Rows are points. To make a cloud, some directions were put in groups of two or more. Within a group, all points are equally far from the middle, so they leave a hole (a ring in 2 directions, a hollow ball in 3). The other directions are filled evenly. Then the cloud was stretched, turned, moved and blurred a little. How many holes are there, and how many directions does each take, smallest first?

Cloud (13 x 2):
[[-37 -30]
 [-50  52]
 [-39  60]
 [ 47  -7]
 [ 12 -45]
 [-15  64]
 [ 35  35]
 [ -2 -45]
 [ 10  57]
 [-50 -16]
 [ 35  35]
 [-19 -41]
 [-39 -29]]
Holes: 1 (2)

Cloud, 21 rows:
[[ 52 -11  54]
 [ 34  21 -18]
 [ 60   3 -60]
 [  4  59 -56]
 [ -6  25   6]
 [-57   2   1]
 [-34  81 -47]
 [ 29  54  35]
 [ 19  26  42]
 [-45 -43   6]
 [ 30  34 -54]
 [-14 -30 -59]
 [ 23 -17 -11]
 [-19  69  58]
 [-36  34 -20]
 [-45 -47  57]
 [-47  25  13]
 [  7  60   9]
 [  3  57   1]
 [-70 -29 -18]
 [ 13  38   6]]
Holes: 0

Cloud (19 x 3):
[[-34 -31  20]
 [ 34  33  50]
 [-12 -26 -49]
 [ 13 -44  54]
 [ 57 -11  57]
 [ 42 -21 -55]
 [ 42  44  29]
 [ 17 -46 -44]
 [-15 -48 -24]
 [-18 -43  34]
 [-32 -34 -16]
 [-18  30 -39]
 [ 79   7  -4]
 [ 46 -57  28]
 [ 67 -37 -19]
 [ 67  34  -8]
 [ 70  12 -27]
 [ -1 -13  63]
 [  4  52 -17]]
Holes: 1 (3)

Cloud:
[[ 38   3  24 -22]
 [ 37  24 -43  45]
 [ 51  13 -29  23]
 [ 46  24  -9 -18]
 [ 24 -95  -1  13]
 [-29 -37   4 -45]
 [-17  64  -5 -37]
 [ 14  49 -17  29]
 [ 22 -37 -32   5]
 [-25  -5 -27 -25]
 [-36 -44 -30 -26]
 [-60  30   6  24]
 [-11   6   9 -49]
 [-32  37 -46  17]
 [-19  -7 -53  20]
 [ 19   0 -22  60]
 [ 43  17 -45 -19]
 [ 30  64 -17  22]
 [ 22 -57  -8 -16]
 [  4  17 -16  11]
 [ -6 -40 -27 -27]
 [ -1  25 -36 -47]
 [ 41  13 -39  58]
 [  0  -3 -11  43]
 [-43  41 -43  30]
 [-49   5   0  40]
 [ 67  12 -34  18]
 [-49  84 -29  40]
 [-41  66 -36  19]
 [-10 -54 -22  60]]
Holes: 0

Cloud, 31 rows:
[[-19   7  32  38]
 [  3 -19  11  15]
 [ 18  -9   4  11]
 [  0  54 -43  18]
 [ 11  39  32 -12]
 [-18  18 -12 -35]
 [-21  48 -37  54]
 [ 14  61  27  10]
 [-55  28  29 -16]
 [-10  88 -17  47]
 [ 25  45 -12   0]
 [ 21  48  39  14]
 [  4  24 -31  62]
 [ 21  23  -7  72]
 [-17  -7   5 -54]
 [  5  87 -50  53]
 [-25  43  19 -21]
 [  5  95  -3  47]
 [-30  12 -16 -37]
 [ 12  76 -11  14]
 [  0  15 -17  59]
 [ -6 -17   5  24]
 [ 12  29 -17 -10]
 [ -8  21 -31  53]
 [-10 -28   5   8]
 [ -8  49  41  19]
 [ 10   5  20  47]
 [-19   7  44  28]
 [-27   3 -27 -23]
 [-34 -26  76 -51]
 [-10 -18  48 -55]]
Holes: 1 (3)
